Every row gives one point. Examples show where two turns around zero, p and q, send a point. Where does a point land after both, in the order given? Backwards means that the second turn is done in reverse. Each puzzle has new turns, and all numbers are rounded.

Turn p:
[5 -76 -9] -> [-66 14 -37]
[-25 10 9] -> [3 12 26]
[18 29 -34] -> [42 3 -24]
[-5 1 42] -> [-16 -23 32]
[8 35 -7] -> [36 -7 3]
Turn q:
[-29 31 -19] -> [-27 24 -29]
[8 11 49] -> [40 28 14]
[31 -29 -10] -> [10 -41 12]
[45 0 -3] -> [31 -31 -12]
[-55 -13 -17] -> [-54 19 15]
Where do these land?
q, then p backwards: [13 32 -42] -> [43 -27 -20]
p, then q backwards: [19 -27 35] -> [-6 -25 -41]
q, then p backwards: [9 3 39] -> [-19 33 -13]
q, then p: [-42 -9 -32] -> [-3 39 36]

Turn p:
[13 14 -32 24] -> [-29 27 1 20]
[-28 2 24 -17] -> [15 -27 19 -18]
[56 -69 32 -17] -> [60 13 -73 -10]
[17 -35 36 -17] -> [40 -8 -31 -21]
[-11 30 -34 -14] -> [-31 -18 16 29]
[-46 -8 0 8] -> [18 -2 44 0]
[-1 65 -26 34] -> [-72 16 26 0]
Turn q:
[-63 9 74 36] -> [0 -87 48 30]
[-3 13 -37 8] -> [-31 21 2 -15]
[-6 -11 -36 -26] -> [-4 15 -16 -40]
[-20 -27 -1 27] -> [-23 -31 -19 4]
[40 7 -12 -10] -> [11 40 -11 9]
[52 9 12 -35] -> [47 42 -5 12]
Where do these land?
p, then q backwards: [0 3 17 -32] -> [-22 -25 14 -3]
q, then p: [-13 43 -36 -41] -> [-15 -62 -11 -29]
q, then p backwards: [-18 -27 -9 -37] -> [9 -8 48 -8]
p, then q: [-7 13 15 76] -> [33 5 70 -14]
q, then p: [39 -32 13 34] -> [-19 50 20 26]

Turn p:
[29 4 28 -3] -> [34 11 -10 17]
[68 -3 -30 -47] -> [-13 -1 -43 76]
[2 39 42 2] -> [32 42 -11 -18]
[-22 -48 -51 -18] -> [-48 -58 0 5]
[-38 -46 -21 11] -> [-22 -51 23 -22]
[-16 12 1 40] -> [1 15 38 -18]
[-24 42 31 15] -> [16 42 4 -39]
Turn q:
[-46 -9 -1 -21] -> [-41 -12 -23 -17]
[13 34 38 18] -> [10 40 -9 36]
[13 -17 21 34] -> [21 36 7 -17]
[-31 28 -22 36] -> [-41 19 37 10]
[33 -34 -16 -24] -> [37 -36 -2 -20]
[-42 -24 -10 34] -> [-34 21 18 -41]
[61 22 -10 -76] -> [49 -67 -27 50]
Where do these land?
q, then p: [56 54 29 -47] -> [1 0 81 50]
p, then q: [-23 -29 -18 -14] -> [-11 -13 -12 -38]
q, then p: [-32 -8 37 48] -> [-24 53 -27 -24]
q, then p backwards: [-22 6 -46 -1] -> [-21 -24 -36 19]
p, then q: [40 29 4 -12] -> [-4 15 40 27]
q, then p: [-12 -47 -49 19] -> [27 -27 -58 -16]
q, then p: [-7 -3 44 7] -> [-32 31 -1 9]

Turn p:
[-37 -9 -8 -53 -10 -13] -> [-15 15 9 -34 -48 23]
[13 18 27 -22 -24 -1] -> [5 -29 17 -28 8 16]
[12 -3 -21 33 -7 40] -> [-34 -7 -4 35 26 -16]
[11 -10 18 27 9 44] -> [-13 -6 -11 34 38 19]
[-5 2 25 3 -35 -26] -> [11 8 26 -36 19 -1]
[-22 -5 -17 29 22 -32] -> [23 40 1 16 -11 -26]
[23 -50 11 -15 -2 13] -> [-18 4 -45 -21 19 19]
[4 57 -34 -2 47 -25] -> [40 -24 7 35 -51 -34]
Turn q:
[-13 -5 -10 -7 6 -14] -> [5 3 16 -6 13 9]
[-16 3 25 -27 -62 -4] -> [44 20 15 -15 -34 -39]
[-14 -12 19 41 3 21] -> [-24 19 -28 2 19 -28]
[29 -20 24 -43 -45 -31] -> [17 23 34 -19 -66 3]
[12 28 -30 44 41 25] -> [-30 -45 -40 12 36 12]
[16 -11 -50 -12 19 -22] -> [-1 -17 11 -22 10 53]
[-15 17 39 8 0 -6] -> [-10 3 15 20 -1 -38]
[2 0 -17 -4 37 30] -> [-1 -6 -23 27 21 28]
Where do these land?
p, then q: [-16 -59 20 -10 -21 21] -> [42 -19 -11 38 38 4]
q, then p backwards: [18 -17 13 17 46 15] -> [-11 -27 -11 6 7 49]
q, then p: [-17 23 18 30 -17 22] -> [21 22 -11 -14 -19 -35]
p, then q: [-10 27 -24 -17 18 -42] -> [4 -4 12 -32 -49 -13]
p, then q: [5 -12 27 -27 -12 19] -> [24 19 -21 21 10 15]
q, then p: [4 20 -76 10 1 5] -> [-34 -5 -66 7 -17 20]
q, then p: [16 18 23 -2 -15 -39] -> [6 18 16 -40 17 19]

Turn p:
[6 -14 0 -20 45 -19] -> [-45 13 21 -17 -8 9]
[-24 -17 8 10 -10 -2] -> [-9 3 -22 19 11 -8]
[-23 53 -6 32 26 -13] -> [-8 -50 -17 -44 16 -12]
[23 3 5 -28 -7 -21] -> [3 15 3 -9 -26 28]
[-12 10 10 -6 -15 44] -> [21 -16 5 24 -16 -31]
[-34 -12 -33 17 -20 25] -> [19 15 -17 8 27 -45]
[64 -23 14 -5 -18 -14] -> [18 21 29 18 -3 59]
Turn q:
[-30 -23 2 26 43 -6] -> [-1 8 50 -17 -8 -32]
[22 -53 -1 22 -20 11] -> [-32 1 -32 -21 -10 -42]
[-38 16 24 13 -5 23] -> [-27 32 27 8 12 18]
[-10 17 -25 28 8 3] -> [-14 -15 24 11 -26 7]
[8 -3 12 -1 -12 -76] -> [32 -16 -10 -65 -6 24]
[1 15 -34 -27 -6 21] -> [15 2 -14 43 -17 6]
[23 15 12 -34 -2 20] -> [13 -3 -23 28 31 6]
[24 16 11 -26 -5 4] -> [14 -9 -22 13 25 12]
Where do these land?
p, then q backwards: [13 -5 35 15 -31 10] -> [13 36 -23 -25 3 10]
q, then p backwards: [9 -21 -61 4 3 9] -> [-27 17 28 -37 -14 31]
p, then q: [19 -9 8 -16 15 12] -> [-18 14 1 -11 18 13]
p, then q: [-61 18 -28 3 22 20] -> [57 2 4 -39 -29 7]
q, then p: [1 68 22 23 6 -14] -> [-21 -15 33 55 -4 -33]
q, then p: [7 -4 7 21 6 -27] -> [-11 21 1 13 -24 0]
q, then p: [-11 -10 22 12 15 -20] -> [-17 -1 4 1 -33 8]
q, then p: [4 -24 35 -32 -9 4] -> [-10 -4 20 -49 -6 -2]
p, then q backwards: [19 -14 -39 -31 -28 8] -> [-47 -20 -2 -33 5 -12]

Turn p:
[24 -3 -9 -43 33 8 -34 2] -> [-27 -32 -13 -18 29 -14 32 -23]
[-20 20 -20 -18 -11 -4 -20 11] -> [-6 -26 -7 25 15 24 1 2]
[22 53 -8 4 14 1 -8 -8] -> [-1 -6 3 -23 11 34 35 25]
[-12 -27 32 45 -34 11 8 22] -> [54 27 -6 6 -8 -14 -42 -2]
[13 -40 -44 15 -14 -5 32 14] -> [-24 54 -29 23 -9 -4 -13 -16]
[-6 -9 27 5 -41 14 21 -14] -> [36 11 20 13 -32 -2 -7 -17]
[20 -7 -17 -33 17 -46 -8 11] -> [-46 4 17 4 42 -2 7 -14]
[0 18 -5 -27 67 4 25 7] -> [-55 -22 -2 -51 -9 10 -4 4]
[-40 -5 45 52 -30 18 -16 -45] -> [69 -10 17 20 -37 -34 -9 43]
Turn q:
[-23 25 17 -38 -41 -31 -2 -9] -> [-8 -16 -14 -18 10 -23 9 64]
[16 3 0 -5 18 -24 -10 26] -> [6 -4 -25 24 1 1 26 -8]
[-22 -40 20 -11 9 4 18 4] -> [1 -15 -26 -13 3 -14 -37 -18]
[-24 6 -2 23 -9 -12 36 -1] -> [-14 -1 -8 -36 -34 2 1 0]
[76 -9 -5 31 22 25 -18 -20] -> [59 30 37 31 4 30 7 -32]
[-8 50 15 40 -4 37 37 24] -> [-20 40 26 -38 -28 -34 31 -27]
[-17 -15 -35 -22 -25 7 -11 27] -> [-29 -47 15 18 2 -10 -2 2]
[-8 12 -8 -58 22 2 11 -32] -> [-6 -11 -10 -28 61 19 1 12]
[10 -33 0 42 8 -7 -60 -19] -> [13 26 4 60 -21 28 -37 6]
Where do these land?
p, then q: [35 -5 -36 18 12 9 34 37] -> [-48 4 32 -14 33 15 24 13]
q, then p backwards: [3 -37 -16 33 -11 0 -13 -36] -> [-39 20 14 7 -25 -3 36 16]
q, then p: [24 -23 43 -26 -45 -27 13 -11] -> [-17 38 -8 -4 58 -4 8 -37]
q, then p backwards: [31 -10 20 2 26 32 5 27] -> [26 -37 17 -17 -32 5 -12 9]
p, then q: [-11 34 -12 -33 -3 -35 -44 6] -> [-3 19 -23 -2 -5 1 -37 -58]
p, then q: [-7 28 14 31 30 38 19 -22] -> [6 -55 15 5 10 -38 17 7]
p, then q: [3 8 6 1 -31 27 -21 10] -> [31 -3 23 0 0 22 3 -18]
q, then p: [-39 -13 21 28 11 -22 30 -9] -> [-6 -24 -13 48 7 25 23 -14]
q, then p backwards: [-40 17 -40 -54 11 -22 -23 -2] -> [-12 30 -50 -19 40 -29 -33 12]

Turn p:
[-18 9 -16 -4 -8 5 -17 -17 24] -> [11 13 18 19 5 3 -4 12 28]
[-4 28 24 4 -49 -6 10 -29 -6] -> [22 10 10 29 12 -30 -5 31 -36]
[-2 -6 31 8 33 -22 14 29 0] -> [0 9 -26 -37 -6 -6 -22 -30 -10]
[-31 11 38 39 -3 -23 24 19 -26] -> [-2 48 -31 -21 -16 -23 -11 2 -41]
[22 1 -7 5 18 -14 29 6 -4] -> [-10 -7 -1 -32 20 9 1 -5 -16]
[12 -21 -27 -15 -3 18 4 12 12] -> [-23 -28 9 -3 -4 13 0 11 22]
[19 -26 -26 7 15 5 -25 -2 3] -> [-9 -14 -9 9 3 40 11 -9 20]
[-11 -21 -14 -23 -3 12 -19 -27 3] -> [22 -17 4 15 -10 7 18 13 30]
[6 -3 -15 -15 -4 -8 -21 10 -2] -> [2 -10 16 8 -15 19 -3 -8 3]
[-16 31 -5 -18 -7 24 -10 -21 -8] -> [10 8 29 21 0 -26 25 0 10]
[23 -3 16 12 13 8 12 20 4] -> [-22 -10 -18 -9 12 -6 -11 -18 -9]
Turn q:
[7 -17 -5 30 7 1 -5 1 8] -> [14 0 -14 -6 -12 -19 1 -19 10]
[-17 23 -34 3 -22 -33 -32 -4 -8] -> [-21 -11 33 32 -35 4 -1 -22 -17]
[18 30 18 13 -10 -3 25 -14 31] -> [39 -13 22 -11 27 15 -13 -15 -1]
[18 -1 -2 6 19 1 10 -20 8] -> [4 -9 0 -28 9 -1 9 -14 3]
[-17 -4 15 -27 -13 15 30 40 7] -> [3 26 3 21 32 -6 -14 40 15]
[22 -7 13 -9 19 -6 8 26 -17] -> [-3 9 -5 -14 -6 12 7 20 36]
[18 -4 9 -5 -19 39 -5 -23 -12] -> [10 -32 -29 3 14 6 16 14 -18]
[-14 -1 36 -19 -2 24 -7 17 -36] -> [-1 16 -27 8 -7 23 2 48 -9]
[-3 19 -25 -1 18 -11 -32 1 11] -> [-18 11 11 11 -12 12 18 -35 -2]
[-10 -9 -18 11 22 -10 10 -5 -16] -> [-9 10 10 -21 -18 -21 11 0 -2]
[-21 -29 -7 -1 -18 -17 -1 -20 25] -> [-17 -9 -3 3 7 -26 -36 -18 -14]
Where do these land?
p, then q: [-18 61 -7 36 2 -10 -16 10 0] -> [32 12 24 -12 -16 47 11 -1 -37]
q, then p backwards: [-1 -17 1 0 6 -15 -7 9 -17] -> [-18 -13 -3 1 -4 9 2 19 2]
q, then p backwards: [-16 5 4 -7 17 24 -13 2 -7] -> [-4 0 -1 30 0 -2 1 -7 -22]
p, then q: [-14 -5 -12 -4 8 -4 -1 -33 -9] -> [15 -3 9 -8 23 1 9 6 24]
q, then p: [-8 -14 2 -13 -64 4 -2 10 -18] -> [-28 20 -35 10 -26 38 -16 -3 -6]
q, then p: [7 -4 -28 -3 9 -13 -25 -9 12] -> [25 13 -9 0 6 -8 9 28 10]
q, then p backwards: [5 -6 -5 -9 1 27 76 8 6] -> [-9 23 -4 -11 -2 7 52 -51 25]
q, then p: [-17 -15 11 17 -4 -5 -5 5 9] -> [7 6 15 19 3 18 1 -4 -9]
p, then q: [23 -17 5 0 -9 0 -19 0 4] -> [4 -6 -21 0 -9 -23 10 -8 -3]
q, then p: [47 16 12 18 15 -4 -15 -4 8] -> [-3 -38 -2 8 29 -9 6 21 24]
p, then q: [11 -16 10 -15 11 -11 -21 6 -7] -> [-3 -30 -17 -2 6 -13 4 -3 -7]
p, then q: [-19 12 7 -20 7 7 49 -4 17] -> [-34 16 15 -3 4 26 -26 -1 27]

Turn p:
[28 -20 -6 5 18 18 9 22 19] -> [29 19 -8 -15 -7 30 -16 -1 11]
[32 11 34 -15 -27 -12 -20 -10 -9] -> [-22 -5 8 -36 -3 1 41 19 4]
[-19 -21 16 20 -12 0 34 -28 -12] -> [-2 -2 14 19 50 6 13 -21 0]
[-18 -1 -16 36 35 -18 17 10 8] -> [38 0 13 14 16 -16 -37 -2 -16]
[6 15 19 -33 2 -18 -13 18 29] -> [-9 35 -8 -24 -21 -25 7 16 2]
[-4 -19 -15 -8 -12 -7 1 1 -14] -> [-14 -13 -19 -3 13 4 -10 -5 1]
[-26 -9 -9 -23 6 20 -29 -21 11] -> [-7 -7 -18 17 -23 -21 7 -25 29]
[-19 -8 -13 9 -12 -26 -31 14 -9] -> [-9 -26 -13 -1 7 -26 -19 25 10]
[2 12 -10 11 13 8 33 -29 -10] -> [13 -5 14 16 8 12 9 -29 -30]
[24 37 14 11 18 12 22 28 -26] -> [-3 9 45 -9 -18 30 -14 14 -29]
[-7 4 -14 -13 -29 23 -22 -6 12] -> [-13 -6 -27 21 -20 4 19 8 16]
Turn q:
[-13 -26 -1 -9 23 -9 9 -16 13] -> [17 1 -9 -3 21 -22 8 -21 -14]
[-14 29 13 10 -18 -7 6 14 17] -> [-12 0 13 3 -26 14 -8 -25 18]
[33 2 -13 6 -12 -9 6 17 8] -> [0 18 -7 -11 -20 12 -24 12 -14]
[-6 -16 -8 10 17 -10 -13 9 -5] -> [-7 -17 -8 -18 4 -13 3 1 -14]
[4 5 22 0 13 14 -5 22 25] -> [-14 15 -16 -21 3 5 -3 -15 25]
[-5 -8 -20 -33 -36 0 -5 22 -22] -> [-10 10 44 3 -2 -21 -19 30 -2]
[-10 -26 -13 3 -16 20 4 18 1] -> [-24 18 20 -10 14 -2 4 3 -18]
[-3 -25 25 5 24 -1 -23 -51 12] -> [7 -5 -46 24 15 -26 37 -11 0]
[-8 76 -20 5 15 1 8 -47 -19] -> [56 -37 14 20 -27 42 31 7 24]
[23 -12 14 2 -9 2 13 12 -31] -> [-13 -3 -5 12 18 12 -30 22 -6]
Where do these land?
q, then p backwards: [30 20 6 4 -8 11 -27 -10 10] -> [8 5 -5 -13 -21 20 -20 16 26]
q, then p backwards: [0 -22 -2 -22 3 -13 20 14 5] -> [-12 -8 2 2 25 -24 16 9 1]
q, then p: [-16 10 -6 -11 -30 -20 -18 -6 13] -> [-8 1 1 1 30 -10 23 26 -5]
p, then q: [35 16 18 6 -27 -3 9 -9 -18] -> [-2 4 20 -2 46 12 -16 -4 12]
q, then p backwards: [-9 18 27 -26 -19 -22 -32 -3 -13] -> [-40 3 1 5 4 11 -46 5 2]
p, then q: [-14 -1 3 -17 30 -20 30 21 8] -> [13 -32 -6 8 -25 -8 9 18 29]
q, then p: [10 -19 -16 25 14 57 3 -3 -7] -> [-12 24 23 20 -22 22 -34 -29 -16]
p, then q: [-26 -27 6 32 0 5 -12 -14 22] -> [10 11 -42 -21 -14 7 -3 -19 -17]
q, then p: [-30 22 0 -25 1 -12 13 -1 6] -> [16 10 5 -22 12 -6 35 -1 10]
q, then p backwards: [36 -12 -27 28 28 29 4 -20 -26] -> [44 4 -19 22 -45 -15 21 5 9]
p, then q backwards: [-17 -4 -9 7 9 -12 9 32 -1] -> [22 -12 7 -16 -11 -12 14 15 -12]
